Rows are points. Examples show where two turns around zero, p and q, send a point. Write where each new point lands after one turn and then the other. Backwards means that the second turn is done in reverse. Each puzzle has new turns, and all numbers are rounded.
(in the rows, 128 means zero)

Turn p:
[135  89] -> [ 89 135]
[ 84 147] -> [161 162]
[165 149] -> [134  86]
Turn q:
[133  86] -> [133 170]
[106 136] -> [148 115]
[133 138] -> [121 119]
[149  84] -> [118 176]
[120 196] -> [120  60]
Where do these land?
q, then p backwards: [129 157] -> [157 131]
p, then q backwards: [90 93] -> [158  86]
p, then q: [136  95] -> [160 116]
q, then p: [132 107] -> [148 119]
q, then p: [154 188] -> [ 93 183]

Turn p:
[152 106  71] -> [156 119 187]
[ 89 168 143] -> [95 96 93]
[166 137 151] -> [163 142 103]
[105 101 147] -> [ 98 155 129]
Turn q:
[176 116 147] -> [ 76 132 118]
[169 156 136] -> [ 88 111 153]
[ 80 116 119] -> [176 141 119]
[105 115 105] -> [157 120 111]
[163 142 172] -> [ 80 149 152]
[ 74 122  88] -> [193 114 115]
Where do these land?
q, then p: [156  82 137] -> [107  86 155]
q, then p: [127 142 160] -> [119 121  95]
q, then p: [190 146 142] -> [ 62 135 126]
q, then p backwards: [124 108 127] -> [133 134 147]
q, then p: [ 78 173  79] -> [180 193 125]
p, then q: [ 94 117 123] -> [156 150 134]

Turn p:
[160 133 105 111] -> [103 115 100 111]
[140 133 147 145] -> [137 120 146 109]
[167  94 141  55] -> [137 165  58  86]
[ 73 159 137 155] -> [155 108 164 177]
[100 122 111 175] -> [109 130 174 157]
Turn q:
[121  90  83 120] -> [151 147 122 179]
[122 158 138 164] -> [ 98 114  99 108]
[106  79 151 171] -> [166  79  91 137]
[173 157 110  84] -> [ 95 158 184 133]
[117 156 159 100] -> [131 142 144  81]
Where do these land?
p, then q: [126  68 129 116] -> [ 90 162 121  95]
q, then p: [133 154 143 105] -> [160 125 108 131]
p, then q backwards: [137 137  34 146] -> [185 165  94 187]
q, then p: [103 147 169 133] -> [125 141  78 128]
q, then p backwards: [142 135 165 140] -> [159 151 131 144]

Turn p:
[126 154 103  98 135 118] -> [120 161 111 120 158 129]
[159 147  84 152  82 103] -> [186 172 139 119 124  95]
[119 134 194 147 153 134] -> [ 98  87 147 178 125 131]
[180 113  95 119 110 103] -> [144 183 127 112  91 117]
[ 88 112 187 115 124 157] -> [110  75 146 144 136 179]
[ 68 101 168 136 162 129] -> [108  61  96 152 130 153]
[155 135  65 129 130 152] -> [130 157 130  72 133  92]
Turn q:
[126  61 225 188 148 154] -> [140  14 145 180  80 121]
[112 169 107 113 153 116] -> [110 148 116 109 168 105]
[156 170 109 108 119 135] -> [152 174 116 128 145 112]
[147 115 123 135  93  76] -> [ 96 162 124 152  89 144]
[137 104 110 105 146 156] -> [152 124 151  91 120 124]
[152  96 108 122 158 142] -> [142 120 140  89  98 110]
[ 90 164 112 136  83 155] -> [144 138  99 135 175 177]
[140 106 146  93 112  90] -> [105 152 172 149 107 130]
[ 91 167 114 153 141 129] -> [110 117  88 120 170 128]
Where do these land?
q, then p backwards: [180 103 141 127 110 127] -> [164 103 141 150 105 101]
p, then q: [114 172 136 161 199 144] -> [ 45  96 127 104 118 130]
q, then p: [ 98 177 128 137 113 119] -> [107 111 100 114 147  88]
q, then p backwards: [ 92 113 131 155 103 111] -> [106 109 162  98 146 130]
q, then p: [158  78 140  84 121  91] -> [156 111 172 177 145 163]
p, then q: [107 108  94 129 101 116] -> [156 164 137 111 112 115]
p, then q: [155  80 154  81 115 153] -> [175 117 149 149 169 171]
p, then q: [121 193  99 149 162 163] -> [ 58 115 150 114 135  82]
